Every row gives one point. Examples show where two turns around zero, p and q, send a point. Where does a point land after both, in the order given? Backwards means that the second turn is done in reverse. Each puzzle has new turns, and all numbers are rounded.
In the rows, zero is written as 128.

Turn p:
[122 134 131] => [119 130 127]
[127 157 131] => [112 152 130]
[124 110 180] => [109  97 170]
[143  92 145] => [148  98 150]
[ 98 162  83] => [111 158  74]
[154 114  98] => [168 134 117]
Turn q:
[ 94 150 126] => [ 99 155 120]
[115 164 116] => [122 162 108]
[137  87 170] => [129  96 178]
[138 144  94] => [141 134  92]
[164 127 153] => [163 125 154]
[121  96 109] => [115  95 116]
Where do these land?
p, then q: [155 120  83] => [175 129 104]
p, then q: [118 101 130] => [127  99 131]
p, then q: [139 119 143] => [132 124 148]
q, then p backwards: [100 173 156] => [145 185 137]

Turn p:
[136  89 142 112] => [108  88 124 136]
[114 153 108 117] => [132 153 114 106]
[130 206 136 131] => [164 173 162  86]
[108  94 131 141] => [ 99 124 122 157]
[152  98 123 138] => [137 101 118 154]
Turn q:
[132 114 156 119] => [149 110 143 119]
[137 125 111 175] => [110 115 109 169]
[121 148 139 149] => [131 139 141 155]
[131 163 147 117] => [153 158 140 132]
[114 101 146 149] => [121  95 149 139]
[107  84  72  82] => [ 77 118 106  62]
[154 161 124 105] => [155 162 108 120]
Where do these land?
p, then q: [ 96 139 137 102] => [120 152 152 102]
p, then q: [169 110 120 128] => [128  92 100 130]
p, then q: [ 98 139 160 158] => [143 143 171 154]
q, then p: [143 123 144 122] => [140 108 125 131]
p, then q backwards: [152 158  94  90] => [168 118 127  79]
q, then p backwards: [162 102 130 127] => [157 113 109 108]
p, then q backwards: [ 76 125 111 169] => [112 180  95 152]

Turn p:
[108 136 124 154 134 124] => [128 130 136 159 128 142]
[143 181 130 142 100 108] => [164 169 133 146 101 108]
[128  77  84 117 151 153] => [110  88  82 117 164 149]
[150 155 145 164 131 145] => [174 123 150 135 111 142]
[130  51 107 127 131 131] => [ 89  70  90 120 131 131]
[112 140 145 102 107 134] => [111 158 137 107 118 131]
[125 156 160  89 142 100] => [119 158 166 112 145  92]
Turn q:
[157  87  84 155 139  75] => [140 136 137 156 100  49]
[109 121 157  97 110 160] => [134  93 124 107 131 170]
[114 152 125 116 102 160] => [117 123  97 128 129 167]
[122 130 139 181 146 137] => [112 139 158 167 152 130]
[102 162 173 120 103 136] => [111 135 142 109 118 188]
[119 126 108 108 154 117] => [117 125 119 105 139 100]
[174 118 110 119 143 111] => [165 146 119 125 128  91]
Where do these land?
p, then q backwards: [124 106 104 150 116 143] => [120 129 116 122  96 153]
p, then q: [ 91 140 122 142 160 100] => [104 142 169 149 153 130]
q, then p backwards: [152 139 152 153  87 137] => [110 157 125 172 113 147]
p, then q: [133 116 101 101  90 102] => [ 91 141 100 122  98 106]
p, then q: [122 136 140  79 141 175] => [135 121 107  74 164 143]
p, then q backwards: [133  91 135  99 158 101] => [ 92 106 109 122 169 129]
p, then q: [125 169 165 170 120 170] => [178 135 126 146 137 188]
p, then q: [144 127 105 131 152  96] => [125 142 149 138 127  87]

Turn p:
[110  94 114 153 156 139 132 132] => [116  92 124 157 152 120 121 111]
[139 125  58 116 106 142 139 130] => [ 93 141  83 160  99 111 126 147]
[118 121 115 152 178 136 133 149] => [123 113 115 150 182 121 122 121]
[115 147 183 112 105  72 111  78] => [172 154 180  88  93 118 153  91]
[138 126  81 108 135 154 129 164] => [ 87 134  91 137 139 118 108 158]
[149 131 100 144  94 130 108 154] => [134 135 120 152 107 118 102 171]
[111 101 140 124 164 121 145 167] => [104 100 144 121 176 114 136 135]
[153 126 184 117 138 114 113  87] => [174 116 136  76 117 137 136 100]
[123 169 169 134 138 108 128 102] => [167 157 149 109 139 146 147 104]
[142 140 170 130  95 117 156 100] => [155 128 147 109  97 159 167 130]
[112 129  94 118  99 175 115 145] => [ 85 139 116 150 107 146  90 142]
Turn q:
[ 99 104 149 133 107  99  93 144] => [104  88 154 147 101 105 117 135]
[164 159 135 124 136 146  85 118] => [135 162 108 165 138 118  90 124]
[ 81 112  89 114 130  75 125 121] => [125  70 112 126 129  94 173 145]
[149 161 159 108 115  85 137 144] => [169 139 137 124  87  92 121 111]
[127  95  94 139 115 151 156 156] => [126 112 127 105 124 180 139 159]
[106 112 125 161 172 162 123 128] => [104 136 157 139 179 149 139 143]
[161 150 141 179 106 165 158 127] => [119 190 137 131 104 177 136 116]
[139  95 150 108 140 114 127 111] => [137  98 136 126 140 127 113  92]
[126 165 109  85 132 155 148 103] => [133 158  83  89 151 110 125 127]
Where do these land?
q, then p: [171 102  80 132 111 158 134 123] => [ 96 121  80 155 126 151  89 134]
p, then q backwards: [101 162 152 119  95 155 110 130] => [149 124 159 154 114 168 142 152]
p, then q: [140 143  99 151 111 125 106 156] => [139 139 142 166 108 128 128 159]
p, then q: [153 127 141  91 154  98 129 118] => [167 109 103 102 132 107 131 116]
p, then q: [ 84 108 152 141 130 141  88 162] => [102 117 169 161 146 103  92 111]
p, then q: [142 139 150 151 162 149  93  82] => [131 135  77 159 158 148 105  98]
q, then p: [119 111 113 158 155 130 183 142] => [105 111 110  96 149 173 156 136]
q, then p backwards: [ 97 131 163  80 152 130 115 125] => [118 102 133 108 161 101  87 151]
q, then p: [114 118 129 107  83 111 163 130] => [ 91 127 132 110  80 119 139 135]
q, then p: [143 141  70 154 133  85 104 123] => [137 103 106 186 137 126 154 167]
p, then q backwards: [144 125 159 123 122 126 184 117] => [113 109  94 152 127 113 173 129]

Turn p:
[105 147 156 142 124 128 120 126 170 109 106] => [134 162 158 116 151 138 130 118 160 105 136]
[110 138 154 137 135 117 142 124  92 120 166] => [ 86 129 136 154 126 116 163 131 108 122 133]
[105  88 149 139 115 136 148 132 186 135 143] => [129 130 151 126 137 159 149 120 183 168 144]
[119 139  68 104 118 149 142 102 160 126 122] => [136 156  82  84 112 121 114 112 150 151 113]
[116 113 160 141 122 115 112 113  95 132 125] => [104 110 155 158 136 117 118 110 117 119 135]
[133 141 151 138 161 151 110 138 118 125 127] => [128 140 131 141 164 143 127 142 100 118 130]
[102  97  82 137 118 109 186 141 106 132 125] => [122  93 122 115  95 118 164 109 139 154  71]
[102 131 157  97 146 123 103 138 167 123 127] => [117 138 152  96 165 127 122 152 149 128 157]
[115 140 146 145 114 116 109 151 133 137 143] => [125 133 145 155 135 117 133 153 150 116 131]
[108 143 156 117 116 153 108 138 122 143 121] => [105 148 150 138 140 135  98 150 129 127 123]
[220 138 136  93 125 141 124 136  95 114 121] => [151 109 105 125  87 162 100 152  65  99 161]
[166 139 115 133 143 110 133 115 105 154 122] => [158 122 122 139 110 104 125 124  87 133 131]
[162 109  31 142 126 117 125 111 117 113 118] => [170  94  50 117 107 107 121  94 130 124 100]
Turn q:
[127 106 118 103 129 142 129 100 124  95 121] => [107 134 147 111 145 137 152 109 128 101 115]
[154 145 108 173 102 107 111 188 150 129 121] => [147 110  83 123 126 147  90 185 140 124 159]
[119 125 140 122 101  89  72 129 113  91 167] => [136  76 142  99 147  81 118 144 103  92 137]
[118 106 120 134 116 137 153 156 139 137 137] => [135 128 117 138 138 144 153 136 132 145 159]
[158 113 199 134  93 134 109 114 115 140 136] => [183 101 132 133 134 131 136 133  81 130  80]
[105 130 123 115 155  95 156 106 101 126 102] => [104 168 138 134 119  87 148 132 149 128 110]
[106 150 111 153 179 156 133 146 146 101 136] => [ 98 129 163 162 129 150  95 128 159 125 159]
[167 134  87 131 144 109 145 134 148 158 147] => [132 151  72 138 129 126 104 102 139 123 155]
[148 124 145 102 131 149 114 128 168 145 128] => [163 120 130 111 132 155 118  93 140 138 122]
[103 144 137 113 107 146 151 133  96 108 120] => [110 149 162 115 128 130 146 151 100 143 130]
[105 129 116 117 106 128 154  67 138 161  95] => [116 151 118 114  67 129 173 101 130 132 105]
[125 130 131 139 172 143 108 136 100 145 126] => [103 117 133 155 143 119 102 122 138 156 106]
Where do these land?
p, then q: [130 143  85 143 141  94 115 144 171 122 150] => [148 169  93 123 141 130 113 119 154 101 163]
q, then p: [125 139 150 133 116 141  98 105 129 148 165] => [116  91 130 154 116 125 104  97 116 132 139]
q, then p backwards: [157 135 134  87 150  99 169 123 167 104  84] => [112 182 121 149 111 137 131 128 195 111  99]
p, then q: [137 137 157 149 122 141  97 147 101 158 116] => [129  96 133 157 137 131 101 167 130 128 105]
q, then p: [146 120 127 122 105 130  91 118  94 123 124] => [117  92 134 100 139 122 111 122 111 124 105]
p, then q backwards: [111 137 149 118  74 138 121 135 109 119 142] => [111 152 100 164 153 134 128 112 127 109 107]
q, then p: [117 116  92 156 128 122 135  98 154 119 143] => [104 132 102 131 118 140 153 100 164 121 127]
p, then q: [160 109 137  91 131 152 175 153 125 125 117] => [123 127 129 105 153 160 151 123  92 175 117]
p, then q: [118 135 136 154 144 122 120 137 124  97 151] => [113 151 145 157 131 133 133 134 141 112 148]
q, then p: [125 145 118 149 137 168  98 113 133 120 123] => [100 124 134 140 152 148  96 112 149 132 121]
p, then q: [112 124 116 212 123 133 124 108 140 144 145] => [129 146 102 177  73 146 111 127 147  95 116]
p, then q backwards: [139 117 122  95 166 106 176 124  88 145 109] => [106 140 152 105  73 145 102 105  95 146 145]
q, then p: [125  73 151  76 149 123 167 147 133 125  97] => [172 177 151  90 125 136 162 130  91 153 140]
p, then q: [ 91 161 118 106 106 123 107 141 125 141 127] => [143 118 141  98 118 108 112 157 161 132 142]
